Each row is a point. Two turns around zero, p and q, are shown by what they do to some points. Write where each new point lands after one turn and then the other. Backwards means that the second turn is done in reverse. Each puzzle has new turns, and all numbers are rounded.
In the rows, 128 means zero.

Turn p:
[ 95 107 139] => [132 142  90]
[149 119 151] => [100 112 126]
[ 91 131 161] => [111 165  99]
[138 119  80] => [170 104 141]
[145 155 145] => [103 136 153]
[150 137  93] => [151 109 158]
Turn q:
[119 132  96] => [150 126 103]
[142 159 136] => [125 163 133]
[183 120 166] => [125 143 194]
[ 89  94 119] => [119  82 104]
[120 149 116] => [132 144 108]
[114 114 135] => [116 111 125]
Where do these land?
q, then p backwards: [134 123 174] => [157 156 152]
q, then p backwards: [116 110 128] => [143 113 128]
q, then p: [108 165  86] => [164 115 174]
q, then p: [154 113 124] => [100 116 127]

Turn p:
[116 156 141 134] => [137 137 100 114]
[126  80 126 145] => [136 142 164 160]
[106 142 126 111] => [109 133 104 130]
[172 123 149 108] => [120 122 161  88]
[106 151 157 112] => [114 155 101 107]
[143 117  69 157] => [152  78 138 167]
Turn q:
[148 114  91 149] => [144 115  86 113]
[108  98 149  70] => [163 172 172 134]
[155 146 146 146] => [118  89 134 133]
[127 166 120 145] => [ 97 115 111 148]
[102 117 134 130] => [118 149 136 113]
Where do these land?
p, then q backwards: [149 132 138 103] => [118 118 147 153]
q, then p: [133 109  82 158] => [ 99  81 128 147]
p, then q: [ 83 115 155 113] => [ 83 135 109 154]
p, then q: [136 115 163 136] => [122 115 147 159]
p, then q: [139 170 102 130] => [169 143 108 112]

Turn p:
[127 105 127 132 169 104 138 126] => [126 153 134 129 112 119 130 172]
[170 114  96 110 161 115 141 147] => [147 140 118 139 129 152 171 172]
[150 148 136 160 142  91 178 139] => [169 174 153 128 162 130 116 149]
[109 113 137 145  74 164  84 126] => [108  73 129 150 113 130  97  84]
[127 132 113  97 135  94 123 141] => [144 139  87 117 123 127 136 145]
[103 146 116 142 121 149 113 109] => [124 109 140 125 122  96 133 100]
[131 164 169 152 139 133 140 143] => [115 151 143 135 179 115 111 120]
[111 115 124 108 116 147 140 132] => [117 136 122 129 106 142 135 105]
[124 113 133 106  94 155  96  89] => [102  78 127 101 105 141 123 105]
Turn q:
[132 117 126  91 119 137 113 190] => [136 117  88  85 171 112 123 122]
[ 63 121 109 132 136 140 120 123] => [108 103 124 141 105  92 139  85]
[148 103 128 151 122 117 124 116] => [132 153 155 134 137 135 110 122]
[127 121 157 136 115 146 126 129] => [ 99 127 143 114 138 131 130 136]
[123 126 110 142 100 152 124 104] => [104 140 133 130 100 114 100 130]
[148 123 133 133 130 139 162 142] => [134 148 130  97 121 147 141 131]
[150 128 131 136 154 148 131 100] => [118 163 130 148 120 134 147 143]
[147 168 138  80 147  31 136 106] => [218  82 139 168 138 145 141 175]
[114 144 120 151 129 139 116 143] => [107 119 111 134 123 142 121 107]
Where do these land?
p, then q: [109 151 127 128 118 144 127 137] => [138 130 144 153 110 125 131 131]
q, then p backwards: [100 124 129 117 146 181 101 139] => [ 99 153 140  98 155 152  98 141]
q, then p backwards: [139 121 194 112 130 127 136 128] => [178 139 135 130 165 142 130 103]
q, then p: [150 126 106 108 118  99 154 122] => [136 106 115 132 160 161 135 139]
q, then p: [219 137 139 160 120 130 151 120] => [ 92 119 112 158 190 121 167  81]
p, then q: [115 116 101 139 115 115  92 154] => [139 152 142 131 130 138  86 101]
p, then q backwards: [127 135 104 132 123  96  92 119] => [115 145 113  83 115 114 127 133]
p, then q: [110 138 114 128 154 131 141 123] => [147 106 135 123 116 146 130 140]
p, then q: [115 125 100 140 114 149 107 110] => [136 136 173 119 130 117 115 130]
q, then p backwards: [ 96 107 166 117 141 108 180 128] => [149 142  86 133 135 159 143  76]

Turn p:
[110 125 108  85 126 118 117 148 127] => [148 127  89 118 108 105 132 118 115]
[131 114 133 145 125  90 126 168 162] => [145 155 105 180 137 123 130 144 138]
[ 99  83  97 118 121 126 122  86 164] => [117 160  91 107 167 147 129  87 105]
[156 111 161  84 151 110 122 148 149] => [197 145 135 132 133 107 141 126 135]
[ 98  93 111 128 155 146 107 117 115] => [125 125  92  87 142 153 138 126 145]
[184 145 118 128 101 105 106 137  80] => [121 157 161 127  59 124 144 153 124]
[123 134 108 137 129 170 145 165 124] => [119  79 115 148 116 142 152 123 132]
[115 149 154 156 155 147 141 111  92] => [107  94 156 103 143 132 114 159 150]
[154 168 135 158 123  97 141 101 161] => [ 99 157 171 162 146 100 112 119 136]
[121 145 121 110  83 160 107 140 132] => [130 108 120 137  87 144 105  95 111]
[118 141 163 158 139 140 175  88 102] => [102 100 175 109 170 133 112 159 118]
Turn q:
[128 126 156 130 102 146 136 133 111] => [143 130 118 110 115 128 152 151 144]
[125 162 139 143 130 114 113 135 116] => [142 136 162 130 103 131 133 123 122]
[140 136 153 131 152 141  98 129 103] => [134  95 138 130  92 151 138 126 126]
[132 113 146 131 145 108 210 129 115] => [ 90 140 139 118 150 117 141 123 203]
[136 127  31 136 156 158 180 140 162] => [139 160  87 159 185 138  67  68 157]
[143 124 146  72  72 114 108 141 173] => [108 159  91 124 132 102 180 140  70]
[ 70 142 126 127 154 128 108 132 121] => [137 118 147 168 101 106  96 148 127]
[115 117 113 135 109 120 115 139 120] => [132 144 129 126 130 138 113 152 115]
[128 112 143 146 137 122 142 154 147] => [104 141 120 107 110 118 113 121 142]
[145 124 105 125 140 129  99 129 108] => [131 116 130 140 129 167 119 125 109]
[147 124 149 131 109 128 101  49 130] => [148  72 148  97 161 116 157 134  95]
Where do these land?
p, then q backwards: [112 137 123 107 147 119 190 138 122] => [113 118 143  99 111 126 115  75 151]
p, then q: [127 155 127 127 115 150 117 138 154] => [136 107 135  99 144 120 116 138 110]
p, then q: [156 112 127 114 218 143 110 130 122] => [ 77 140  97 131 157  88 155  74 138]
p, then q: [111 131  72 135 103 133 119  82 139] => [162 108 151 173 151 101 120 159 131]
p, then q: [149 149 133 117 102 121 119 152 110] => [140 153 132  96 125 136 145 149 118]
q, then p: [129 133 137 121 114 151 160  94 142] => [134 153 129 132 155 100 161 127 128]
p, then q: [148  83 131 207 129 149 100 121 146] => [180 110  86 129  97  84 102  90 151]
q, then p: [102 123 146 135 137 110 112 152  84] => [147 106 121 167 111 156 101 132 124]
q, then p backwards: [136 120 140 103 103 147 124 154 145] => [118 106  92 116 124 107 122 146 120]
p, then q: [110 138 144 114 112  57 129 120 116] => [127 163 170 152  96 158 135 127  99]

Turn p:
[148 136 161  98 138 127 109 126  80  93 110 128] => [ 74 132 108 113 124 113  93 101 134 138 158 133]
[113 120 117 121  96 164 104 143 127 122 127 140] => [115  99 144 139  87 130 145 120 135 127 125 142]
[144  96 109 193 173 164 180 127 123 111  96 117] => [142 128  77  90 153  83 149 148 138 102  66 161]
[136 136 121 121 113 126 130 112 122 140 172 145] => [140 139 119 134 101 160 123 151 125 127 147 119]
[ 92 101 135 139 112 133 140 127 142 155 157  85] => [150 127 171 139 122 102 132 174 117 102 128 119]
[158 142 176 135 106  93 107 139 111 111 101 157] => [106 108  96 159 149 133  95  85 153 123 153 109]
[119 158 109  96 103 122  95 111 128 191 134 128] => [115 162 177 151 118 177 157 128 142 130 150 114]
[143 159 121 127 118 125  99 141 154 139 149 107] => [151 119 165 112 129 159 119 119 149 128 142 122]
[131 147 109 110  98 104 141 129 128 117 120 123] => [124 135 136 129 117 147 117 103 109 122 113  97]
[164 112 143 102 125 110 117 178 109 119 113 149] => [100  95 103 118 131 118 134 103 144 151 151  86]
[ 92  91 104 161 171 116 130  95 146 118 137 112] => [139 128 135 129 162 119 122 182  98 142  90 163]
[154  97 135 149 187 162 179  96 165  96  85 137] => [159 156  75 111 147  69 127 124 143 161  71 167]
[ 71 169 122 113 124 118 132 140 129 153 161 136] => [148 137 158 140 123 154 152 125  77 113 168 133]
Turn q:
[122 114 107 114 136  84 113 133 132 127 105 162] => [127 107  87 150 142 122 142 105 118 158 130 143]
[125 170 123 130 140 165 137 123 146 113 107 128] => [131 147 149 144 155 123 137 132 107  84 120 130]
[145 159 116 165  92 158 103 127  84 128 163  89] => [119 115 142 108 110 144 115 211 139  97 150 117]
[133 136 139 140 129 133 165 154 130 153 106  95] => [108 172 141 137 124 158 100 126 117 131 126 113]
[133 136 112 102  85 170  97 114 136 112 182 124] => [171 106 157 118 122  97 118 169 162 105 144 159]
[104 108 132  89 174 102 134 119 119 161 115 130] => [116 141  96 107 145 104 111  97 120 163  89 127]
[150 145 116 102 160 151 163 137 134 125 158 153] => [144 115 143 103 156 145 100  96 123  96 115 154]
[147 122 147 120 116 149 124 125  93 192 140 145] => [ 87 101 150 111 126 106  72 132 134 141 135 117]
[102 124 188 113 114  33 114 129 123 107 121 146] => [ 87 130  90 137 132 133 188  98 195 178 126 131]
[135 135 108 177 153 136 150 149 177 164 100 113] => [123 177 118 141 119 141 107 103  72 108 166 112]
[149 110 137 124 156 195 106 133 116 118 131 112] => [147 112 145 128  98 111 100 136 121  82  90 103]
[134 111  82 109 114 134 134 147 134 110 107 139] => [163 113 125 164 132 141 119 131 105 142 121 152]
[116 105 124 130 105 112 139  83 142  57 118 137] => [175 114 148 136 135 135 202 126 133 151 124 121]
[147 109 134 148 131  99 117 115 131 144 116 106] => [127 134 104 127 119 131 126 127 130 148 147  86]
[ 79 134 156 158 115  99 125 134 125 109 151 140] => [ 96 138 126 109 102 132 182 129 144 136 139 154]
Where do these land?
q, then p: [163 122 114 111 136 103 154 148 121 153 154 126] => [119 131 152 125 107 146 141 144 156 164 134 157]
q, then p: [ 43 119 131 133 124 122 149 139  99 137 154 153] => [112 150 109 186 111 127 176  99  93 131 154 109]
q, then p: [135  98 136 136 113 130 160 102 143 118 135 118] => [139 160 133 126 117 113 115 131 159 119 150 112]
p, then q: [ 84 108 117 108 169 170  69 153 134 162 148  88] => [ 82 133 157 109 108 135 113  54 176 148 114 162]
q, then p: [168 125 184 139 114 112  84 156 126 135 145 144] => [168  99 171 158 112 125 103 156 113 137  90 135]
q, then p: [117 164 158 110 136 147 145 135 142 135 134 135] => [138 135 123 144 144 125 105 101 108 145 139 159]
q, then p: [169 127 110 123 125 152 148  71 129 128 144 136] => [115 136 125  97 139  95  99 152 154 159 158 112]
p, then q: [127 129 110 223 123 103 147 153  99 110 112 138] => [184  99 107 151 115 150 155 117  76 124  71 122]
q, then p: [109 138 105 102 108 162 130 125 146 118  82 140] => [122 118  81 132 177 130 124 124 140 101 140 135]
q, then p: [146 149 112 120 124 105 148  90 153 140  92 138] => [135 157 119  91 163 132 127 164 127 124 148 147]
p, then q: [169 133 111 111 143 105 146 113 103 122  67 112] => [129 176 105 130 177  94 145 146 104 128 103 128]
q, then p: [110 124 157 119 138 122  94 151 145  94 156 148] => [155 128 108 160 112 135 115 114 111 144  82 114]
q, then p: [125 129 120 126 110 130  88 128 124 112 141  87] => [151  94 134 108 127 138 135 105 135 126 117  95]
